Each wall is flat, endless, passes through zero and stands at right angles to its row. A trip goes straight from one point to another. Which walls does it cross, in order?

Walls:
(1): [28 36]
(2): [-15 -32]
(3): [-16   7]
(4): [-30  -7]
(5): [39 43]
Trips:
[34 -3] to [  2 -26] -> 2, 1, 5, 4
[  7 -10] to [ 41 -39] -> none
[-40  28] to [-9 15] -> 1, 5
[-46  11] to [11 33] -> 2, 1, 5, 4
[-11  -7] to [ -3 -23] -> 3
[68  4] to [-3 71] -> 3

Walls:
(1): [ -8  -4 -31   0 -12  -8 -26 -22]
(2): [-25  16  24   9  32   5 -41 -30]
(3): [-37  14 -48   9 -32  14 -48  -9]
Trips:
[-35 -38  51 -12 -35  -4  50   4] to [ 55 -65  25  27  -8  39 -19  -4] -> none
[-52  18  21 -17  31   5  13  24] to [ 36 -24  39   6  -4 -13 -66 -15] -> 1
[ 16  34  -6  -9   9 -12   8 -34] to [  8  -6   4  21  -9  51  14 -41] -> 3
[ 11  39 -17 -45 -53 -32  49 -42] to [ 65   3 -19 -10  -3  11  33   9] -> 1
[ 10 -32  35   3 -10  -8   8 -10] to [-15 -24 -36  -5 -66   2 -32 -22] -> 1, 3
[ 37 -58  15 -22  12 -27 -77  12] to [-45  27  38   7  -7  33 -24  39] -> 3, 1
[ 29   0  -5 -13 -76  10  44 -40] to [ 60 -76  -3   7 -23 -35   1 -61] -> none

Walls:
(1): [ 63 -30  29 -30 -17 -33 -47  40  15  27  27  33   8  38]
(2): [-25 -22 -55  25 -31 -31 -11  29 -19  -4 -19  39  30   8]
(3): [ 63  -3  25   0   6   5 -30  28 -47  19  -5  26  30   0]
(4): [ 19 -34  19   3  -1 -23  46   0  57 -15  29 -33 -14  20]
(5): [ 10 -23  44 -49  23 -60   6 -13 -23 -63   4 -16  -1  37]
Trips:
[-15  34 -56 -33 -25 -28  10   5 -13  12  53  -6  10  78] to [-48  45 -39 -22  -8  -5 -39  26  -8  -1 -71  20 -10  57] -> 4, 5, 1
[ 28 -11 -21  18 -28  -9  32  35   8  65 -38  -1 -29  20] to [-26  38 -23  11  -5  24 -14  13 -30 -67 -12  29 -10 -42] -> 4, 1, 3
[ 74 -15  25  24  -6   2   3  -6 -28  44   0 -34  -3 -32] to [ -1 -10  -8 -40  -6  16   9 -34 -41  66  24  22  -8  31] -> 4
[  6 -19 -33  41 -51 -10  35 -45   9 -18 -44  -5 -54  20] to [-41 -25 -36   7   7  11 -26 -45 -48  20 -37   5   2 -33] -> 4

Walls:
(1): [ 33 -51 -39 -12  50 -29  44 -10  18  21  -9  56 -30  -6  16  17  32  47
 -12  41 -19  15  11 -35]
(2): [-37  43  -4  28 -23  21  21 -26  23  44  52 -25  17  45  36  -2  50  12
 -38  14  38 -25   2 -11]
(3): [ 14   6 -54 -11 -32  13 -17 -51   5 -38  46 -36  12   4  61  -8  -9  21
 -32 -10  59   9  -5 -37]
(4): [ 43 -33  37  15 -24  26 -19 -19 -31   3  31  11  -1  34  33 -19  41  13
  39 -35   3 -55 -23 -29]
(5): [ 49  -5 -56  -8   4  48 -19 -24 -12 -30  -3 -17   9  59  64 -13  -1  -6
 -66  -9  37  27 -17  -7]
(6): [  6  -3  -7  11  12 -17   3 -56 -27 -16  -2  29  50  51 -20 -38  24  44
  27  96  11 -25 -21 -25]
Trips:
[-89 -73  15  24 -34 -21  19 -49  16 -23  34  12 -22  14   1 -30  45  34
 -68  47  52  62 -19 -65] to [ 41  11 -16 -11 -51 -29 -14 -14  -9  38 -22 -31 -28 -20  33  24 -18   5
  22  21  14 -17 -11  27] -> 4, 6, 1, 2
[ 21  30  12   7   1  -1  14 -16 -60  -5 -26  -1  -1  20 -13  22   2  15
 -45   4  35 -12   1 -47] to [ 38 -26  48  57 -19  30  27  79 -36  52 -52  46 -52 -43  32 -31   5  50
  46   4   1 -62 -58  47] -> 3, 2, 5, 6
[ -6  13  31 -14 -37  21  29  31  56 -50 -15  38 -30   2   2  11  48  40
  30 -42  32 -18 -13  35] to [-39   3  -9 -67 -20  55 -22  46 -33  30 -34  29  44  18  81   7  38 -22
   2  24  39  -2  -2 -16] -> 5, 3, 6
[  3  44  15  38 -92  23 -16  12  -7 -21   2  -3  28 -26  22  57  25 -23
  32  26  -5  39 -11  40] to [  3  42  35  23  12  -2 -42  -8  -7  27   7 -49 -22   7  24  12  -7 -18
   2   4  -3  24  70  38] -> 3
[  9 -38 -38  -7 -24   4  10  17 -62 -25  16  -9  26  -4  33 -10   5 -38
 -30 -74  15 -14 -27 -11] to [ 13   1  10   9   7 101  39   4  45  46   6  28  -5  -1   0 -11   1  41
  -6  23  42 -54  26 -34] -> 2, 1, 6
[-45  -5 -10   1  21 -40 -42  18 -42 -60 -25 -25 -36  31  97 -57  19 -28
   0 -15  20 -19   4   3] to [  5 -29   9 -22 -37  31 -17 -16  -1 -38 -21 -11  14  17 -41 -39  -7 -37
  13  17 -17 -42 -26  -9] -> 6, 2, 3
[-18 -15  28  31  43 -33 -27   2  10  18  21  12  31   9 -26 -12  46   7
  -3   0  17  12  -3  -9] to [  1 -48 -10  17   3 -18  -9  38  -4 -41  22  -2  -2  14   6 -60 -15  28
  34   9  24  12 -13   8] -> 2, 3, 5

Walls:
(1): [-16  12  -6  27 -27  65  25 -24 -40 -34  14 -10  40 -18   0   3  34  76
   7 -21  28  -8 -61  13  15 -40  -1  30   6  -7 -19  21  -1 -28 -38  17
  37 -14 -25  -7  -3  16  39  83  -4  28  43 -27]
(2): [ 30 -18 -17  10  -3  20  25  67 -26 -22  44  87  41   1  28  28 -17  31
  19  11  -1   0  26  49  20 -26 -21   4   0 -20 -43  -7 -38  22  -7  -3
  -5  57 -20  42   9  66 -85   6  -5  66 -21 -44]
(3): [-12  16  -1  -3   7   7  13  50  -7  -6  21 -42  15 -11  -9   7  43   9
  30 -25  25 -70 -13  19  28  -3 -50 -34  22 -14  41  24 -12 -11  19  20
 -22  45 -86  -5  14  40  43  -9  38  16 -20 -11]
(4): [-22  -5 -38 -20 -29   8  18   2  19  12  43   3  34  25   3 -26  11  17
 -24 -55 -27 -14 -87 -44 -42  -9 -52   0  11   8 -58  -1  -9 -11 -46 -61
   0  72  19  34 -27  42 -28  -8  -3 -23  -2  44]
(5): [ 32  14   9  11  46 -28  22  17  17  30  35  31 -11  40  63 -54 -76  47
   4  39  -2  27  50  -9  55 -26   8   6  -1 -39 -34 -19  20 -24  18 -14
  29 -19  27  14  15 -60  23  -2  30 -14 -18   6]
(6): [ -4  21 -39 -52  34 -23 -80  -5 -22   5  52 -10  -7  -3 -43   2 -29  -4
 -28  30 -19 -88 -61  -6  -2 -28 -54 -19  21  11   4  43 -28  -2  56 -16
  19  -3 -10  -2   4  14  22 -46  20  26   5  32]
(7): [  6 -11 -32  12 -27 -83 -25  60   9   9 -37  22  94  12   9   5 -28 -56
  21   3  26   2   2  18 -33 -25   0 -38 -24   7 -67  14  14   5  30 -39
  17 -48  13 -23 -43  16 -29  27   9  -9 -20 -41]
Trips:
[  0   6  26   4  44   2 -13  28 -86 -28 -56  39  32 -17  48 -36  17  31
  18   0 -40  39 -14  18 -11   9  31  24 -47  37  53 -27  29  -4   2   3
  -1  25  -9  29  22 -44 -33 -53  -9  36 -13 -31] to [ -9 -22 -12  28 -20  15  40 -25 -14  11  17  -7 -21 -14  21  -9 -32  -8
   0  -5  36   2   7  22 -21 -17 -40 -14   1  36  -1   7   2   3  -5 -14
 -32 -10 -63 -13  35 -46 -26  -2  19 -54 -33  -7] -> 3, 2
[-25 -36 -70 -14   0 -41 -39  24   9  25  30  52 -98  50  -5  13 -24  -4
  38  31  17 -45   5  19  27  10  82 -12  11 -30  20  -1   1 -38  16  17
 -23 -41 -22  76 -22  -3   5 -35  17 -13  44  57] to [-55  16   1  65 -14  43   7   9  55   6  47  14 -43 -28  12 -57 -12 -26
  65 -30  12 -32  18 -21 -10 -19  23 -19 -18  19  21  -3 -28 -17 -15  -9
   6 -34  14 -42  17 -18 -38 -50  81  42 -25  23] -> 3, 6
[-29 -25 -38 -31  17 -16 -30  13   3 -26  33   5   6  10  51 -27   6 -30
  30 -29  12   2  10 -64  43 -24 -22  -5   3 -41   5  25  13  23   8 -25
 -67  23  11 -41  10 -16  14  51   6 -24 -14 -26] to [-26 -57  24  13 -46  -3 -17  -8 -44 -15  18 -10 -31 -26   8 -39  10 -18
   1  39 -58 -47  20  -5 -45   5   2 -16 -13   4   2  45  88  46   5  31
   2 -40  -9  41   3  45 -23  17 -25  -9 -24  -8] -> 5, 4, 3
[ 29   2 -42 -13   1   1  67  11  41  -8 -77  59 -32  24   5  11  -2   1
 -24 -11   0  32  30  63 -37 -43  18 -35 -53   3  35 -53  27  -8 -20  37
  -1  31 -26  35  50  18 -15 -51 -46 -41  19  36] to [ 37 -29 -15 -30  -6  27  49 -10  14 -35  -8 -91  36 -32 -27  -2 -67 -52
 -10 -75 -53 -12   2 -27  25 -96 -16   6  17  40 -10  60   0 -31  -6   4
  16  -5   3  12 -21 -12  -3  -9 -23 -27   1  24] -> 5, 4, 2, 7, 6, 1, 3
[-30  37 -18 -10  -1  37  12  13   8 -38  38  50  50 -21 -10  -9 -46  37
  -6 -42   3 -33  30  13   7  -8 -46 -13 -11 -19   7   7  17  42  20 -20
  38  15  10  53 -33   4 -38   8  22  44 -34  -1] to [-20 -77 -54  35  23 -11  39 -76 -39  45 -21 -32  35 -18 -30  15  -3 -20
   6 -10 -34 -10  24   6 -13  18  -6  -5  62  19 -39  -1   9 -19 -23  41
  16 -26   2  62  13  -7  -5 -36 -44  47 -12 -15] -> 5, 3, 7, 6
[ 45  20   8  59 -38   7  17   8 -13  -1 -17 -10 -13  31   5 -32 -32  63
  19  44 -67 -12   2  10  -7  35 -19 -12  39  13  17  51   0   3  27  26
   6  29 -28  -6   5 -34   6  64  55  37 -38  38] to [ 65  31  54  36   1  14  23  13   4  13  17 -11 -24 -19 -28 -20  33 -41
   8   6 -23 -49 -16  34   3  20   0  47  29 -24  73 -27  -6  43  64 -24
 -37  54 -34  -3   4  -4 -31  -1 -32  -6   4  11] -> 1, 5
[ 12   9  -6 -27  15 -14  52 -15 -19 -14 -11 -11 -57  55  15  46  39  26
 -25  11 -43  15 -71   8 -11  10 -39   5 -12 -25 -21 -11 -66  46   6  13
  45  10  40  17  43 -11 -63  13  -3 -35 -44  12] to [ 33   8 -42  -1 -26 -23  -7  13  59  -5  49 -46  43 -27 -16  44 -11 -30
 -43  15 -30 -63 -28 -13  -8  61   6  73  26 -11  53  31  19   0  16  -9
  36  13  53  25  26  12   2   0 -37  18  73 -20] -> 2, 1
[  7   2 -34 -11 -12  -4 -32  18  55 -32  -5  30 -17  17  14 -13 -30  28
  -2  45 -18 -46 -66 -19  35  25   5 -23  14 105  37  28   8 -40 -21  -5
  15   5  24 -11 -28 -15  14  18  -6  14 -18 -26] to [ 27 -55 -23 -10   1   1 -24  31  71 -40  24  42  64 -18   6 -11  38 -11
 -15   5  15 -12 -14  54  15  11 -16 -62 -57 -11 -40  40  10   3 -13 -39
  24 -50  84 -29  20 -24  40 -10  -6  24  16 -12] -> 2
[-24  26   0  16  64  -4  12 -14  44  32   0   0 -22  -4   5 -50   8  34
   3 -41  10  -8  38   6  12 -35 -10  18  10   0 -26  57  34  11 -29 -21
  43  -7 -12  40  43  26 -18  -1 -31   5  21  20] to [  8  39 -17 -65 -43  -3 -41  53  -8  17 -22  -5 -49  69 -26 -36 -27  17
 -17  -6 -30  10  38  25  20  57 -92  32  25  -1 -14 -53 -24  36  36  26
 -15   4 -14   6  -7  -9 -21  60  20   8  33 -23] -> 6, 3, 1, 4

Walls:
(1): [-16  37  45  16   7  38 -49  -1   3  53 -28   5   0  -6  21   8   5 -19
 -28 -20  -3  12  89  29 -30 -40  23  -2  51   9 -34  10   1   4   2  58
  25 -22 -14  -6  28 -39 -35 -41   3 -10  20 -53]
(2): [ -4   7  -1  33  15 -17  -9 -37  -8  25 -39  18  11 -43 -35  15   9   8
  28   8  38  29 -10   5  -2  34  32  10 -62 -38  30   9   0 -25  30 -45
  27  -9  75 -14  11 -27  12  -5   5  26 -18 -11]
(3): [-43  -6  39  32 -50  23 -39  -8  37 -41  46 -40   9  33  34 -25 -15 -17
  -6 -25  10  23  21 -20 -16  23 -44 -36  23  -5  14  53 -26 -40 -13   2
 -51  19 -19  45 -36 -34  29 -16 -16 -20  40 -17]
(4): [ 25 -16 -10 -31  -8 -48   0 -56 -13  16 -10 -67  57  11 -27  25  51 -22
  -5 -25  53  -7 -18  -3 -18  62  12   1 -45  18   9   2 -16  14 -21   6
   1  70  -9 -14   8 -14 -27  43 -71  30  14 -58]
Trips:
[-10  66 -53  24  -3 -11  83 -40  40 -13  93   5  -3  -9   1   6  -6  24
 -49  10 -18  -5  32  60  -8 -57  31  62  35  -5 -14  44  -6  38  37 -57
 -12   4 -17  11  -5   5 -41   4  -6  51  33   0] to [-42 -43  22 -14  -6  51   0 -12  -8  45 -18   7   5   1 -18  -3 -40  71
  45 -32   1  63  28  27 -20  12  43  -3 -26  33  60 -37   2  -5  44 -36
 -12  -9  26 -72  18  48  54 -12   0  21 -25 -48] -> 2
[-36 -59 -32  11 -83  15 -32  58  32   4 -38  -5  12 -20   1 -13 -40 -12
  22  10  46  -5  23  17  19  17  45   8 -38   4 -40  -6 -46 -36  24 -12
 -29 -26  37 -13 -14 -17   1 -43 -26  18  30   7] to [ 19 -13  19  15  48  -6  -7 -74  33  11 -15  11 -13  26 -19   6   1 -16
 -23  11  28  -5 -15  29  25 -49  15 -34 -71 -23   8 -36 -70 -36   8  -9
  -6   6 -72 -46   5 -10  23  -1  79 -18   4 -44] -> 4, 3
[-51 -13 -10   6   0  23  26  37  16  -3 -43 -14  43   7  13 -21  15  54
   4  44  33  36 -76  83  27   4 -46 -69 -16  12 -39  -3  17  22  21   6
  -1   5  -6  19 -56   1 -79  41 -26 -21  -4 -16] to [ 13  43 -37 -31  46  68  35  32   0 -24 -65   2   1 -38  -4   4  -5  74
   0 -12  11 -29   0   9  10 -29 -21   7  -1 -51 -55  16  21 -20  38 -66
 -46  28  23  40  -1 -19  -7  44  67  43 -14  25] -> 3, 4, 2
[ 25  34  -3  60   0  58  21 -62 -20 -40  46 -17  45  13 -63 -48  18  20
  27 -19  -8  27  15  30 -61  26   8  32   8  11  67  26  49 -16 -22 -35
   3  42 -21 -42  -3  32  10  21 -47 -21  35 -20] to [ 12 -20   4  -9 -18  47   3 -19   0  34  11 -34 -65  22  -3   3  -6  28
  29  -1  18 -40   8 -18 -40 -13 -48 -43  -2  11  -3  20  32   8 -29 -31
 -33  49  19  58  61 -41  25  39 -17  10 -48  -5] -> 2
[-46 -18   6   3 -16 -50  21 -16  24  60 -43   0  -8   9 -39  21 -20 -12
 -15  62  21  23 -13  27 -33 -18   7  32  30 -31  70   0 -21 -45 -12  -6
   9 -34  11  44   0 -24 -48 -11 -40   7   9  -8] to [  4 -22 -51   4  28  15  -9 -12  21 -23 -34 -33  -5 -18 -56  -8 -14   0
 -20  -4  26 -15 -56  18  14 -41 -17 -31  19 -37 -32 -53 -51 -21 -26  39
  18  60  47  10  20 -19  21  10  22 -44  31 -21] -> 1
[ 31  25   5 -66  16  -1  25 -13   4   7 -36   9 -46 -19  67 -34  55  33
 -35 -36 -27   0  40  24  -5  27  25 -54  14  44  18   1  21  -3 -19  17
   9  22   5  14 -11  -8  32  -7 -37  22  45  19] to [-80   6 -13  13 -46 -40 -20 -12 -43  35 -15  33  18 -17   3 -27  30  -3
  33  -5  26 -43 -23 -26   6  25 -17 -19  27  -4  -4  41  21 -44 -41 -44
  28   6 -37 -19 -10  73  -2   5 -80 -39  51 -14] -> 1
[  -8    6  -21   -2  -29  -15   15   18   38  -34  -23    1   35    6
  -15  -61  -23  -29  -13   -6   33  -38   17   16 -111  -42    3    7
    8  -23  -22    0  -18  -42   42  -13  -26   15  -13   24  -43   42
   -5   14  -41  -31   -8   -1] to [ 53  -1  13   6 -43  25   6  41  16  35  -1   5  17  25  35 -25  44   3
 -36  55  47  27 -50   8 -28  17  14   0  88  -2  16 -17 -62 -36  47  -9
   9 -52   3 -17 -22 -11   9   4  35  22  41  28] -> 4, 1

Walls:
(1): [-14 -47 -55  -9  20  44 -17 -29  41   3 -30   8 -52 -44 -10  28  21  17
  11 -17  25  21 -39 -16  18 -17 -79  47   4  14 -10 -26 -29 -35  -3 -31
  -9  -8  18  -7 -11 -32  21 -31  20   5  32  56]
(2): [ -1  -3 -10 -52  -7  22  -3  80  11  -8  41 -28 -28   2 -17  51  -6 -11
  75  -6  29  -4 -22   5 -21  48  11  25  58  11  11  -7 -41  10  23  28
 -45 -35 -52  27   3  20  32  36  -3   6  11  -3]
(3): [-89  20 -89   2 -38  14 -50  -5 -12  39  14  31  -2 -20  26 -11   3  22
  11 -27 -25  -9  43 -21  -6   5 -43 -26   3   3 -53 -14 -23  -9 -41 -14
  -4  34  -2 -14 -46 -34 -25  -3  33   3 -12  58]
(4): [ 24 -44  26 -95  32   0 -32 -38 -38  30  11 -27  42  49  -1  39  12 -10
 -24 -26  24  40  21 -20 -37 -11  -4  15 -26   3  14  10  -3  31  53  -4
 -19   6 -34 -53 -24 -30  -4 -30  90  37  62  12]
(5): [  8  26   0  41   8   9 -53 -10  34  16 -14  16 -47  -4 -33  44 -25 -21
  38 -28   2   2 -18  30 -26   9 -17 -52  47  25 -24 -14 -40  29  28  37
 -10 -32 -26  20 -35 -81 -88  -9 -21  -9   1 -12]
(6): [-41 -27   1  14 -19  45   9   9 -53  -4 -32  11   9  -7   1 -24 -40  22
  -2  80   1 -18 -37  12  -2   7  64 -23   1  -7  -8  23  -4  14  38  -2
 -39   7 -16   8  39 -22  24 -35  -4  43 -45   5]
Trips:
[ 18 -46 100  21 -19  51  -9 -24 -40   7  32  14  -1   3   8 -30 -61  14
   1 -47  -8  23 -43  12  24  38 -15 -41 -33   9 -37  33  -5  45 -21  29
  11  -4 -24   3   1  19 -12  21  41  62 -27  -7] to [ 43 -18  20 -15  16   5 -12   3  35  -5  48 -20 -42  -9   1  46  58 -43
   4  25 -52  -5  -1  21  64  21  32  89   3 -31 -35  -9   7 -23  44  20
  -6  14 -37  -4  54   8   9  49 -35  17  34 -54] -> 2, 5, 6, 4
[-47 -14  24 -37  30   4 -19  32 -52 -34   3 -71 -30  -8 -20  15  59  -9
  49 -26  13 -15  27  61  -6  -3  41 -16  -4  32  -9  -6   8  13 -29  29
 -20 -20 -46 -14  10   7  47 -19 -17 -19   4  33] to [-14  -2  15  -6   5  36  78  20 -20  15   2 -38 -30  19 -21 -20 -13  39
 -41  31  13 -17 -30 -45  31  17  25 -13 -38  25 -65 -26 -46  38 -96  30
   8 -37  26  41  -3  55  38  -5 -28 -28  28 -24] -> 4
[ 27  40 -24 -24  72  22  -5  -9  -3  16 -32  36  -8 -19 -23  32 -55  60
  -6 -32 -15 -43 -36  -6   8  30 -50  11 -15 -67 -18 -55   4   6 -16 -42
  16 -20  23  19   3  30  25  43 -17  -3   4   6] to [ 22  -4 -21   7   9 -38  44   2  21  23   8  33  53 -15  28 -29  22  33
 -98 -70 -44 -37  32  -9   4 -17 -19 -12  -2  25  -3 -35  12  65 -24   2
  14 -13 -33  16  -5  26 -23 -68 -12  24  19 -44] -> 2, 1, 4
[-22   9  38  -4 -49  20 -28  17 -42  -5 -18 -19  51   3  19 -24 -49 -15
  30  18  -3   6  27  -2 -27  40   7 -25  -7 -17  33  20  85  45 -14 -13
 -34  -1  28  45  31  -8  23  38  17   9 -18 -61] to [-21   0   4 -24  26  33 -40 -55 -56  17  43 -28 -26 -28 -38  44 -21 -12
  47   3   1  38  23 -44 -22  13  -6 -20  22  42 -12 -48  15 -19  43 -14
  17  27  21  18  24  -8  -2  16 -35   8  12  37] -> 4, 3, 5, 1, 6

Walls:
(1): [ 20  44  13  44  -2 -27  38  19  17 -27  -5   4 -43  19  -2 -71   2  18
  29  20  -2  33 -26  41  -7  17  14  -6 -25  70  -2 -34  84  -2  -1  -9
 -30 -32  41 -34  -8  -7  -6 -10  43  -3  11   7]
(2): [ 30   1 -17  13  26  17 -34 -49  28  36 -16  12   2 -57  -6  41  32  19
  -6  16   7   8 -21  13  27  30 -30 -24  31  -1  13 -38  -5  26   1 -52
   5  53 -12 -44 -21 -18 -44 -35 -36 -11 -60  30]
(3): [-62  53 -34  -3 -16 -41 -24  -2 -42 -19 -23  10  37 -19 -33 -30 -23   0
 -25  23 -37 -25   5   9 -57  -5  28 -28  15  34  67  16 -66  -4 -65 -47
 -13  24  56 -32 -14 -45 -89 -13 -25  16  16  36]
(4): [-49  16 -19  44 -48  -5 -43   2  25  28 -30  26  16  -5  40 -36 -28  44
 -19 -23  45   8 -50  -5  11  -4   8  15 -23 -36  -6  -7 -28  25  54  -5
 -40 -18 -16  38  22   3 -73 -19  -2  -8  25 -18]
(5): [ -1 -30   6  23   8  24  14 -53 -58   4   1  11 -51 -26  36  49  42  22
  50  33 108  11  62 -79   3 -13 -56  22 -15  36  27 -27   4 -21  19   7
  -2 -49  34  12 -16  15  11  -4 -16  83  45 -29]
(6): [ 16 -62  -7 -15  19  -6 -18 -46   9  32  16 -10 -34 -32  49  32   5 -17
  -6  38  15   9  33  35  21 -14  15 -26   0 -31  -8  17 -59   0  58  12
  31  -8 -42 -24  11 -22  39 -31 -27   2 -26 -55]
(7): [-34 -22  40 -16  -3 -15  -3 -32 -26 -25 -13 -17  36 -11  -7  30  -6  79
 -33 -23 -25   1 -12  -5 -65  11   4  57  -5  -8  31 -17  -1  13 -15 -20
 -16 -11 -26   0 -31  32 -56  13  45 -13  38  43]
(8): [-67  -1 -15  23 -35   4   2   5  -2   0 -28 -52 -28   8  18  -8  -5 -41
  12  -4 -23  -9  31  10  11 -16   3 -37  30 -33  72   1  23  11 -60  39
  54 -86  15  44 -62   7  35 -27  43  16 -19  85]
(9): [ 17 -36 -59 -20  -1  40 -16 -15 -13 -30 -22 -28  37  -7  13  -9  42  17
  12  59 -76 -18 -63   4  16  -4  39  20  28   0 -20 -11  19  -8 -83  16
 -14  30  21   0  28 -20  24  13 -11  11 -33  83]
Trips:
[-28  -7   6   2  30  28  24  15   8 -28 -13  18  12  15 -37  17   1  -6
   0 -35   4  28 -16 -11  31 -44  16 -32  38  34  25  13  20 -41  27  88
 -30 -16  26  -4 -61   8  52 -61 -28  21  29  13] to [ 68  40  10   2   9  47 -28 -48  13 -10  23 -14  74  13  -9  24  16  -1
  33 -34 -64  52 -45 -29 -22 -12   4 -31 -62   3  45  14  -5 -53   0 -25
 -16 -64  11 -52 -13 -10   7 -16 -19   2   6  33] -> 9, 3, 7, 2, 5, 8
[-43  33 -28 -36  13 -16 -50 -29  50  27 -18 -40   9 -22 -38  10  -6  -9
  71  44   6   0  44 -44  41  75 -44 -27  41  34  41 -35  22 -37  29  10
  38  45 -22   2   6 -54  51  48   4  17 -22  19] to [ 11  11   6 -18  33 -10  -5   0 -13  12  27 -28 -98  12  37 -19  60 -10
  40 -37 -14  15  39 -18  41  21 -51  -9 -23  20  -3 -43  33  16 -19  48
 -58  12 -29  21 -12   7  18  31 -25   9 -87  13] -> 1
